Each row is a point. The points of each table are mixes of a few directions, plus a little noise. How many directions does each table use, and how many do they share? Where both have some left over, give the other angles between the two spaces (their principal angles), to ten degrees, smallest first.

First (5 x 2):
[[ -4  -7]
 [ 29  54]
 [-22 -40]
 [-17 -32]
 [ 14  26]]
Second (4 x 2):
[[ 41  -6]
 [-60   9]
 [-11   1]
 [ 28  -4]]
Directions: first 1, second 1, shared 0; angles 70

First (7 x 4):
[[ 24 -12 -32  35]
 [  4 -45  22  17]
 [-12  22   5 -20]
 [-15  51  -6 -32]
 [  3 -30  15  11]
 [ 12 -13 -12  19]
 [-16  28   8 -28]]
Second (5 x 4):
[[  1 -60  -9 -25]
 [ 11   6  -9  23]
 [ 10   2  -8  23]
 [-20  54   9 -30]
 [ -2  -2  17   8]]
Directions: first 2, second 3, shared 2

First (9 x 8):
[[-26 -17  22  20  -3   5 -16  -9]
 [-32  -2  42  45  -9  -9  19 -39]
 [ 28   6 -33 -34   6   4  -8  26]
 [-33 -15  33  31  -6   1  -7 -20]
 [  9  -2 -14 -16   4   4 -11  15]
 [ 11  10  -8  -6   1  -4  12   0]
 [ 33  13 -36 -35   6   2   1  25]
 [ 18   3 -22 -22   5   4  -7  18]
 [ -8   5  15  18  -4  -7  17 -19]]
Second (10 x 8):
[[ -3  -9  10  15  -5   6  -6  -6]
 [  0   2  -2  -2   1  -1   1   1]
 [  7  18 -19 -31  11 -13  11  13]
 [  8  21 -22 -34  13 -15  13  14]
 [ 14  37 -39 -60  22 -26  22  25]
 [ -8 -19  20  32 -12  13 -12 -14]
 [ -8 -21  21  34 -12  14 -13 -14]
 [-12 -30  31  50 -18  21 -19 -22]
 [  5  14 -15 -23   9  -9   8  10]
 [ -5 -12  13  21  -8   8  -7  -9]]
Directions: first 2, second 1, shared 0; angles 30

First (8 x 12):
[[ 12  -9   0  -9   5   7 -20   6  11 -10   6  -6]
 [  9  -9  -5 -23   8  24 -36  15 -12 -14   8  14]
 [  3   9  -2 -18  15   8  -8  16   5   9   5  -9]
 [-27  21   2  36 -18 -28  60 -24 -16  26 -14   6]
 [-10 -10  10  -8   9   6  -8   3   9 -11 -13   1]
 [ 17 -10  -4   3  -7  -1 -13  -4   7 -10  11  -5]
 [ -5  -3   3  15 -10 -10  13 -13   0  -2  -6   2]
 [  0  11  -4   5  -2  -5  12   0  -4  12   5  -3]]
Second (8 x 12):
[[-33  10  26  -1   9 -26  15  35  10  44  -3   3]
 [ 14  -4 -11   1  -4  11  -7 -15  -4 -19   1  -1]
 [-14   4  11   0   4 -10   6  14   4  18  -1   1]
 [  6  -2  -5   0  -2   5  -3  -7  -2  -8   0  -1]
 [ 20  -6 -16   1  -5  16  -9 -21  -6 -27   2  -2]
 [ 24  -7 -19   1  -6  19 -11 -25  -7 -32   3  -2]
 [-25   8  20  -1   7 -21  12  27   7  33  -2   2]
 [  7  -3  -5   0  -2   6  -3  -8  -2  -9   1  -1]]
Directions: first 4, second 1, shared 0; angles 40

First (10 x 18):
[[-12   0   5   3  -4   9  -4   7  -3   2   7   3  -3  -5  -4 -12   0   5]
 [ 27   6   5 -10  17 -23  21 -18  -4 -17 -28  -5  -1  -6   5   2  -8 -19]
 [  1   0  17   5   9 -34  16  -6  -6 -10 -15 -12   0 -25  -9 -17  -8   9]
 [-13  17  11   1  21  13  16  -2  -8 -10   2  11 -17 -13  -5 -19  -2 -24]
 [ -3 -16   3  -6 -29  23 -23  13  -3   5   4   7   8   5  -1 -14  -2  22]
 [ 24  11   5   3  33 -60  36 -25   2 -15 -29 -21  -1 -16   1  13  -6 -16]
 [-29  14 -11  20  16   3   3   7   9  15  31  -1 -10   3  -3  17  13  -8]
 [ 12 -15 -13 -14 -30  33 -27   8   3   8   3  10  11  27  10  11   2   8]
 [ -7 -11   1  -2 -22  21 -19  12  -2   6   8   6   5   5  -2  -9   1  17]
 [  0  -5 -21   2 -13  15 -18   6  11  16  17   1   7  26   9  29  10   4]]
Second (11 x 18):
[[ -2  -7  -1  -1 -12   8 -10   6   0   3   4   2   4   3  -1  -3   1  10]
 [ -2   2  -5   1   2   3  -1   0   2   3   5   1  -1   5   2   7   3  -4]
 [  1   7  -1   1  12  -5   8  -5   1  -2  -1  -1  -4  -1   1   5   1 -11]
 [ -1   7  -6   3  10   1   4  -2   4   2   5   1  -4   6   3  12   4 -12]
 [  1  10  -5   2  16  -5  10  -6   3  -1   1  -1  -5   2   3  11   2 -17]
 [  3 -28  22  -9 -39   2 -20  11 -11  -5 -16  -1  14 -17 -11 -41 -13  44]
 [  7  21   0   3  37 -22  29 -16   0 -10 -10  -5 -11  -8   2  11   0 -32]
 [-19  -2 -34   6 -20  47 -34  18  18  31  45  11   5  43  12  41  21   1]
 [  6  15   2   1  27 -19  23 -13  -1  -9  -9  -4  -9  -8   1   5  -1 -23]
 [ -4 -24   8  -5 -39  17 -28  15  -4   6   1   3  14   0  -6 -22  -4  38]
 [ 11  -1  21  -5   7 -27  17  -9 -11 -17 -26  -7  -1 -25  -7 -27 -13   4]]
Directions: first 4, second 2, shared 2

First (8 x 24):
[[-14  13   6   2  10 -12  -6   2   3 -18  -1   9   2 -12 -13   7  -3  13
  -20  -4   6  17   4  11]
 [-14  13   6   2  10 -12  -6   3   3 -18  -1   9   2 -12 -13   8  -3  13
  -20  -5   6  18   4  11]
 [-18  17   9   2  12 -16  -7   3   4 -24  -1  11   3 -16 -17   9  -4  17
  -26  -6   8  23   6  14]
 [ 22 -21 -10  -3 -16  19   9  -3  -4  29   1 -14  -3  19  22 -11   5 -21
   32   7 -10 -28  -7 -18]
 [ -4   4   2   1   3  -3  -2   1   1  -5   0   2   0  -3  -3   2  -1   3
   -5  -1   2   5   1   3]
 [-15  14   7   2  10 -13  -6   3   3 -19  -1   9   2 -13 -14   8  -3  14
  -21  -5   7  18   5  11]
 [ 35 -31 -17  -5 -24  29  13  -5  -7  45   2 -21  -5  29  33 -18   7 -32
   48  12 -16 -43 -11 -27]
 [  8  -7  -4  -1  -6   6   3  -1  -2  10   1  -4  -1   6   7  -4   2  -7
   11   2  -3 -10  -2  -6]]
Second (10 x 24):
[[ -6  -6  -9   2 -10  19   7   7   1   7   3  -6  -5  11   1  -3  13  -2
   -2  -2  -7  18  -9  -8]
 [ 24   4  17  -6  -5  -8  20   9 -11  -2  -3   3  -2   4  11   0   1   3
    3  -8  15 -13   8 -15]
 [ 45  25  39 -15  29 -60  -5 -15 -14 -12 -17  20  10 -24   7   9 -34  -2
   10   1  28 -60  32  10]
 [-27 -18  -2  12 -10   4  -5   3  10 -20  13  -7   7 -12  -1  -4 -11  21
    0  -5   4  -9  -7   3]
 [-38   0 -19   8  -6  34   0  23   5  12   9 -20   2  14 -25   6  22   9
    0 -14  -5  32 -13  -1]
 [-12  -3  -5   5  -2  -1  -4  -8   6 -17   2  10  -5  -7   1  -4   1   4
  -23   6  -9  27  -5   7]
 [ -1 -16  -3   4  -4  -4  -7 -14   6  -6   3   1   1  -8  11  -8 -13  -2
    5  11  -6 -17  -4   3]
 [ 17   8  -4  -7   2   1   5  -7  -5  10  -8   9 -10   8   6  -1  12 -16
   -9   7 -10  20   1  -1]
 [ -7 -22  -6   6 -11   8  -4  -4   5   0   8  -8   4  -1   8  -8  -8   2
   14   4  -4 -21  -8  -3]
 [  5  26  -8 -10  17   7  -5   5  -5  28 -11  -4  -3  13 -19  12  18 -18
    1  -2  -6  21   4   7]]
Directions: first 1, second 5, shared 1

First (10 x 32):
[[ 12  19 -20 -27   6   9 -18  -2   1 -14  -8 -15  16 -17   0   0  11  10
   -5 -10  14   3   0   9  11   1  -4   1  -2 -18   5   1]
 [  5   9  -6  -3  -3   7   1 -11   6   0   3  -2   3  -3   0   4  -1   8
    1   1   4   7   0   7   9   3  -3   1  -5  -7  -2   5]
 [-15 -21  36  18 -18   6  41  -8  45   1  16  29 -20  26 -11  23   9   4
  -12 -12  -5  -3  19 -21  -7 -25  22  19  -8  -5 -12  -3]
 [ -5 -13   4  -3   7 -11  -8  22 -13  -5  -9   0  -1  -1  -1  -7   6 -12
   -4  -7  -3 -13   0 -12 -16  -7   5  -1  11   8   6 -10]
 [ -9 -15  12  14  -1  -9   8   9  -5   6   2   9 -10  10   0  -1  -4 -10
    1   3  -8  -6   0  -9 -11  -3   4  -1   4  13  -1  -4]
 [ -1  -3   3 -13   2   2  -1  10  10 -13  -5   1   3  -1  -5   4  14   1
  -11 -15   6  -7   7  -9  -5 -13   9   7   2  -9   2  -7]
 [ 17  30 -30 -10   4   9 -20 -21 -16   5  -1 -20  16 -18   8  -7 -12  12
   12  15   7  16 -13  28  23  25 -20 -12  -6  -7   2  14]
 [-13 -20  20  30  -6 -10  19   1  -2  17   9  16 -18  18   1   0 -13 -11
    7  12 -15  -2  -1  -8 -11   1   3  -2   1  20  -5   1]
 [ -2  -6  -1   4   5  -8  -7  11 -17   3  -4  -2  -1   0   2  -8  -4  -9
    3   4  -4  -5  -5  -2  -8   4  -2  -5   6  11   3  -2]
 [ 12  19 -21 -10   5   5 -15 -10 -12   0  -3 -15  11 -13   5  -6  -6   7
    7   7   6   9  -8  17  14  15 -13  -8  -3  -5   2   7]]
Second (11 x 32):
[[  4   2  -9  -7   0   3  -6   9 -11  -5  -1  -6   0  -5  -3   1   7  -1
  -10  -5   6  -7 -11   2   2  -3 -10  -4   4  -8  12   5]
 [ -8  -5  22   3  -1  -1  14 -14  36  -1  -1  13   4   8   1   6   0   7
   10  -5  -7  11  32 -13  -8  -7  28  16  -8   4 -22 -14]
 [  4   6  -4   0 -11  13  12 -10  10   0  11   2  -6   3  -6  13   5   9
  -11  -2   8   1 -10   7  14  -4 -10   1  -7 -17   5  13]
 [ -8  -8  14  -2  12 -12  -6   5  10  -3 -13   5   9   1   6  -8  -1  -5
   14  -4  -9   4  27 -15 -19  -2  26   8   3  17 -15 -22]
 [  1  -7 -17   0  22 -24 -37  33 -60   4 -19 -19   7 -14  11 -31 -13 -25
   12  13  -8 -12 -19   2 -19  18 -13 -21  21  29  14  -8]
 [  3   2  -6 -16  -1   6  -3  10   3 -12  -2  -4   2  -4  -6   5  15   2
  -16 -14  10  -9  -4  -3   2 -11  -2   3   2 -15   9   0]
 [  3   6  -2  -8 -11  15  13  -8  20  -8   9   3  -4   3  -9  16  14  11
  -17 -11  12  -2  -3   2  12 -12  -4   7  -7 -23   5   9]
 [  4   3 -10  -3   0   2  -6   7 -14  -1   0  -6  -2  -3  -2  -2   3  -2
   -6   1   4  -6 -15   5   4   1 -13  -6   4  -4  10   6]
 [  4   3 -10  -2  -1   0  -6   6 -16   1   0  -6  -1  -3  -1  -2   0  -3
   -5   2   3  -5 -15   6   4   3 -13  -8   4  -3  10   7]
 [ -8  -5  21  23   1  -8  13 -23  19  17   4  14   0  11  10  -3 -21   2
   28  16 -18  19  25  -3  -6  11  19   6  -9  23 -25  -9]
 [  1   5  -1  13  -9   7  12 -16   4   9  12   3  -7   6   0   7  -8   6
    2  10   0   6  -8   9  12   6 -10  -2  -8  -4  -1  13]]
Directions: first 3, second 3, shared 2; angles 60

First (9 x 32):
[[ -3   9   6   5   3   3   7  11   4   4  -7  -6  -8  -5  -4   9  22   6
   12  -7  13   1  -6 -27  11  -9  45  -7 -20   4 -21  17]
 [ 39  -6  21  -6   3  -9 -30   9 -21 -14  34 -23  31  33  15 -28  18   7
   27 -18   5 -13   0 -15  -6 -34  33   3 -46 -23 -17  25]
 [-16   9  -7 -20   8 -11  17 -13  -3 -23 -26  37  -3 -37  15   6 -41 -18
  -30  30 -29  -2 -11  34 -16  21 -42   8  40   1  54 -28]
 [  5 -10   0  16 -14  14 -13   4   6  19  24 -32  -2  29 -12  -8  15   6
   11 -21  22   6  18 -14   9  -9  -5   5 -11   2 -31   9]
 [  9   2  10   4 -12   8 -12   8  -3  -5  26 -32   4  20   7 -20  -1  -6
    5 -15  21   2  13 -15  -1 -22  -9  21 -12  -7 -12   9]
 [-24   0 -19  -5  11  -7  22 -15   9   5 -40  45 -13 -35  -9  29 -15   0
  -20  25 -28   1 -13  29  -1  37 -17 -19  36  14  28 -24]
 [ 15 -14  -1  -2  -3  -4 -19  -9  -8  -2  19  -2  17  19   3 -15 -10   0
    1  -1 -10  -4   7  21  -9   0 -29   3   3  -9   8  -8]
 [-19   0 -13   8   5   3  18  -3  14  18 -27  18 -18 -17 -17  27  11   8
   -3   6  -4   5  -6   0  11  22  13 -20  12  16  -6  -5]
 [ -7  10   3   1  -1   4   8   7   3  -3  -4  -6  -8  -8   2   2   2  -4
   -2  -1   9   3  -1 -14   3  -6  11   6  -2   2  -3   5]]
Second (8 x 32):
[[-29 -28  -6  -8   7 -22 -18  11 -27   3 -20   0  -4  14 -27   5   7   3
    0 -16 -24  -5  12  47  10  18  -5 -16   9 -16  18   0]
 [ 11 -15   6  -4  13  -8  -4  -4  -7   4  -1  -4  -8  -9   8   8 -10   0
   -4   7  -6  -5  18  -7   6   7  -6   7   0  -4   0   3]
 [ 45  36   6  24  11  23   2 -21  29  20  35   3  16  -8  40 -10 -11 -26
  -25  37  54 -10 -22 -39   8  -8 -21  20   3  28 -18  -2]
 [ -7   6   8   6   1  -2  10   8   7 -12   1 -28 -25 -10  -7   9 -10   8
   17  -2   7  19  30 -47  15 -23  40 -15  -6 -21 -22   6]
 [ -3   6   2  -3 -17   9  18   3  12 -16  -2  -3  -5  -5   0   0   0  12
   18  -8  -7  13   0 -25 -13 -15  23  -2 -10  -4 -10   0]
 [-31  -2 -13  -4  -1 -11 -17  11 -20   6 -10   7  10  19 -29  -7  20  -3
   -6 -18  -9  -4 -14  60   3  12 -12 -14   9  -2  22  -1]
 [ 35  34   7 -10   4  16  13  -9  12  -1  25   2   3 -28  29  -5   1  -4
   -9  11  16   5  -6 -27 -14 -12 -13  36 -14  23  -5  10]
 [-21 -38  -9  -1 -18  -5  -3   1  -6  -3 -27  22  15  27 -13  -1   4   8
   10 -12 -32 -13 -19  38 -15  21  -6 -17   8  -4  15 -16]]
Directions: first 4, second 5, shared 0; angles 30, 60, 70, 90

First (8 x 32):
[[ -6  14  23   0  -7 -11   9  -5   6 -10  29  -2 -18 -10   2 -14   6  14
  -10 -13  -8   6   9 -22 -15  49  -5  -6  19  -8 -12  11]
 [ 28 -16 -31   7 -17  29 -24 -13  -7  -8 -26   5  -2 -15  16  -7 -16 -21
  -11 -20 -12 -15  -4 -25  -4  14   8  -6   3 -11   1   1]
 [-14  17  27   9  10 -16  -6  -3   3   7   2  25 -10   2  15   4   2  35
  -10  -6 -10   1  31  11 -15  24  11  -6   7   1 -13   3]
 [  6  -7  -1 -18  29  11  21  40   1   3  11   4  22   4 -12  14  -4 -42
   -8  22   9 -20 -31   5  22 -19 -10   9 -13   4 -12   2]
 [ 10  -4  -4  -4   5  12   1  10  -1  -3   1   6   3  -6   4   1  -6 -19
  -11  -2  -4 -13  -9 -11   2  11  -1  -1   1  -4  -9   4]
 [-20  16  26  -4 -10 -26  22  -7   8  -8  39 -24 -15   1 -15 -15  17  21
    9   0   6  24   3  -8  -8  22 -14  -1  14   0   2   6]
 [  3 -14 -20  -3  16   8  -5  13  -5  14 -28   5  23  14  -5  20  -5 -16
   12  21  11  -8 -11  31  20 -60   5   9 -24  12  10 -13]
 [ -6  -7 -20  12 -27  -8 -18 -35  -5   6 -27 -21  -3  10  -4  -3   6  27
   30  -1   8  25  13  18  -1 -42   6   1  -8   7  32 -15]]
Second (10 x 32):
[[-13   7  -8  -1 -34  -6   1 -29  -7  -8  10 -18  -9  -5 -11 -25  16  27
   21  -4  17  34   0   1  -3  -4 -16  -1  13   7   7  -4]
 [ 29 -15 -23  10 -20  31 -26 -13  -5 -12 -25   1 -10 -21  18  -8 -19 -17
   -6 -22 -30 -18   2 -44 -23  27  19   4  -5 -26  10   2]
 [-14   9  22   7  23 -30   5   0   9  15   2  12  -1  19   8  15   6  19
  -17  -1  10   1  21  37  15   3   0 -24  13  19 -12   2]
 [ 16 -19  -8  -5  27   3   9  27   8   9 -12 -14  17  14  -9  27 -12 -46
   -3  14  -4 -24 -21   5  20 -34   7   6 -22  -2  14  -1]
 [ -3  12  34  10  43 -18  -4  19  10  17  -3  46  -2  10  27  26  -9   9
  -40  -7 -14 -28  32  23   2  33  17 -22  10   5 -30  10]
 [-11   7   5  -3  -4  -5   5  -2  -2  -1  10   0   0   0  -5  -6   9  13
    6   4   8  12   0   6   0  -2  -7   2   4   4  -3  -1]
 [-14  17   2 -15 -23  19   7   5 -15 -17  25   9  -1 -24 -12 -30  12  18
   20  11   5  19 -13 -23 -23  12 -14  26  -1  -9 -13  -1]
 [ -3  -3 -13  -6 -21   7   3  -7  -6  -8   5 -18   1  -6 -13 -14   6  -1
   20   5   8  15 -15 -10  -3 -13 -10  11  -4  -2  10  -4]
 [  6  -6  -5  16  -9 -14 -14 -29   6   5 -18  -8 -12   8  13   4  -3  10
   -9 -21  -1   4  20  10   5   8   7 -25  14   7   9   0]
 [  5 -10  -6 -13  17  11  15  31   2   1   4 -10  18   4 -16  12  -4 -35
    9  23   1 -14 -28  -4  10 -30  -3  20 -23  -4   8  -2]]
Directions: first 4, second 4, shared 2; angles 30, 60

First (10 x 32):
[[  2   7 -20  -4   2   2  -4   4 -21   0   6   3  -5  -7   0 -15  -2  -2
    7   5   8  10 -13 -18  -6  -6  -3  -5 -14   6  -4  -3]
 [ -1  -2   8   2   3   9  -5   0   7   2  -5   3  -6   0  -7   9  -1  -1
    4   5   5  -1  -1   4   8   0   1  -1   9   5   4   2]
 [ 10   6  15  -1  -1  -8   4   3   2   2   7   9   7   1  -9  10  -5   6
   -3   2   8  12  -7  -8   8  25   6  -8  -2   2   8  -9]
 [  4   4   9   3  10  26 -16   7   1   5  -8  14 -21  -9 -23  13  -7  -3
   17  21  25  12 -20  -7  22   2   2  -8  13  20  11   1]
 [ -2  -2  -1   2   4  13  -8   1   0   2  -6   2 -11  -4  -6   2   0  -3
    8   8   6  -1  -3   1   6  -9  -2   0   7   7   1   4]
 [ -3  -6  16  10  18  56 -34   7  15   7 -26  17 -45 -15 -36  26  -5 -11
   33  35  33   5 -21   6  39 -19   0  -5  36  32  17  13]
 [ 11   8  17   1   5   9  -8   7   2   5   1  16  -8  -5 -22  15  -8   3
    8  15  22  18 -19 -12  20  22   7 -12   6  14  13  -7]
 [ -5   3 -42 -11 -16 -47  28  -8 -30 -10  23 -24  35   9  46 -45  11   3
  -26 -36 -38 -10  21  -9 -51 -10  -8  11 -43 -32 -27  -6]
 [  4  -4  22  -4 -20 -58  38 -12  19  -7  17 -17  52  25  29   4   5  15
  -42 -39 -39 -16  38  18 -24  37   8   9 -13 -38  -6  -9]
 [-19 -15 -23   1  -4   0   3 -10   3  -5 -10 -24   2   5  28 -19  14  -8
   -6 -18 -30 -30  27  24 -23 -42 -11  20   1 -16 -17  15]]
Second (8 x 32):
[[-19 -29  -6   2 -58  23   5  40 -12 -33 -17  25   4  17  14  -9  -5  -1
   35 -22  28  48  52  11  25   4  -7 -10 -21 -31  24  11]
 [  2   2   0   0   3  -2   0  -2   1   2   0  -1   1  -1  -2   0   0  -1
   -3   1  -2  -3  -3  -1  -2  -1   1   0   1   3  -1   0]
 [-10 -14  -3   1 -27  11   4  19  -6 -16  -8  12   1   7   7  -4  -4   0
   15 -11  13  22  24   4  12   1  -4  -4 -10 -15  11   6]
 [ 21  31   5  -1  60 -24  -6 -42  14  34  17 -26  -5 -16 -15   9   6   1
  -36  23 -30 -50 -54 -10 -25  -4   7  11  22  33 -24 -11]
 [-15 -21  -4   1 -43  16   4  29 -10 -23 -13  18   3  12  10  -7  -5  -1
   25 -16  21  35  38   8  18   3  -5  -8 -15 -24  18   8]
 [ -2  -4   0   0  -9   4   1   6  -2  -5  -3   4   1   3   3   0   0  -1
    5  -3   4   7   8   1   4   1  -2  -2  -4  -5   4   1]
 [ 16  23   5   0  45 -19  -5 -31  11  26  14 -20  -3 -13 -11   7   5   1
  -27  17 -22 -38 -41  -8 -20  -3   5   8  16  25 -19  -9]
 [  9  13   2   0  27 -10  -2 -18   6  15   8 -13  -2  -8  -6   4   3   1
  -16  10 -13 -21 -23  -4 -11  -2   3   4   9  14 -11  -5]]
Directions: first 3, second 1, shared 0; angles 90

First (11 x 32):
[[  6 -22  -1  12   6  12  30  10  17   3 -15 -36  12 -24  -9 -13  22  24
    6 -39   1   0  10   3  15   3   8  21   5   4  24  33]
 [ -7  14  -6  -2 -14 -25 -13  -6 -23  -9  21  33 -10  24  16   7 -11 -32
   13  45 -12  -9  -2   6 -19  -6  -1 -18  -3   9 -26 -27]
 [ -3  14  -7   6 -19 -19  -8  -1 -19 -10  16  22 -12  21  14   5  -6 -18
   10  32 -10  -4  -2   4 -14   4   1 -11   6   7 -13 -18]
 [ -1  22   1  -2   7   9  -4  15  -3  -7   2   9  -9  30  -9  -9 -18   2
  -14   0  -4   9  -3   5  -3  10   9 -15   2  -3 -12  -7]
 [  8  -7  -2  24   0  13  28  23  15  -5 -12 -37   1  -8 -13 -16  15  35
    0 -41  -1   8   7   1  15  20  13  20  19   5  28  34]
 [ -2 -19 -12  11  -7 -12  26   1   0  -3   2 -14   8 -15   6  -3  22  -4
   25  -2 -10 -12  11   7   0  -7   6  11  -1  15   6  14]
 [  1  -7  20 -15  -3   6 -49 -39   7  20  -5  11   2 -40   8  31  -8   3
  -25   6  33   4 -20 -27   4  -4 -30  10   0 -25  16 -13]
 [ -4  16  -8  -3   2  -7   5  12 -13 -10   9  16  -7  34   2  -9 -10 -17
    6  17 -15  -2   3  12 -10  -3   9 -17  -6   8 -24 -14]
 [ -3 -14  -2 -11  19   8  17   4   9   4  -8 -11  13  -7  -8  -8   7  -2
    5 -15  -4  -4   9   7   5 -14   6   0 -15   2  -6   8]
 [ -3  12  19 -29   3   3 -60 -33  -6  14   4  36  -5  -6   8  29 -27 -15
  -30  29  26   5 -22 -19  -8  -7 -28 -12  -8 -25 -11 -36]
 [  5 -12  -1   9   8  15  26  14  15   1 -14 -31   9 -13 -13 -14  13  22
    1 -35  -2   2   9   4  13   5  10  14   4   3  17  27]]
Second (8 x 32):
[[  3   7  20  -8  -7   9 -52 -27   4  12  -2  15  -8 -21   5  26 -17   8
  -30   9  29  10 -22 -25   2  10 -24   4   7 -24  14 -15]
 [  6  12  19  -7  -1  16 -43 -15   5  11  -5   8  -7 -13  -4  17 -20  16
  -35  -2  27  14 -21 -21   6  14 -17   2  10 -25  14  -9]
 [ -3  -7 -11   4  -1 -11  25   8  -5  -7   2  -4   5   6   3  -9  11 -10
   20   3 -14  -9  11  12  -5  -9   9  -1  -6  14  -7   5]
 [ -4  -9  -1  -3 -13 -17 -14 -22 -10   5   8  14   1 -16  16  16   7 -17
   10  25   3 -10  -4  -6  -8 -12 -14   3  -4   2  -1 -12]
 [  1   0 -10   6  10   3  34  25   3 -10  -4 -14   4  19 -10 -22   5   4
   12 -16 -17  -1  14  16   2   1  21  -4  -3  13  -6  14]
 [ -2  -2   2  -2  -7  -6 -14 -14  -5   5   3  10  -1 -10   8  12   0  -7
    0  13   6  -3  -4  -7  -4  -5 -11   2  -1  -4   2  -8]
 [ -9 -18 -18   4 -11 -27  25  -5 -13  -5  12   3   9  -4  17  -1  21 -30
   40  24 -19 -21  15  15 -13 -22   3   1 -11  23 -14  -2]
 [  8  18  -2   6  30  33  38  51  19 -11 -18 -32   0  39 -35 -39  -9  35
  -17 -55 -12  19  12  18  16  22  33  -7   7   2  -1  28]]
Directions: first 4, second 2, shared 2
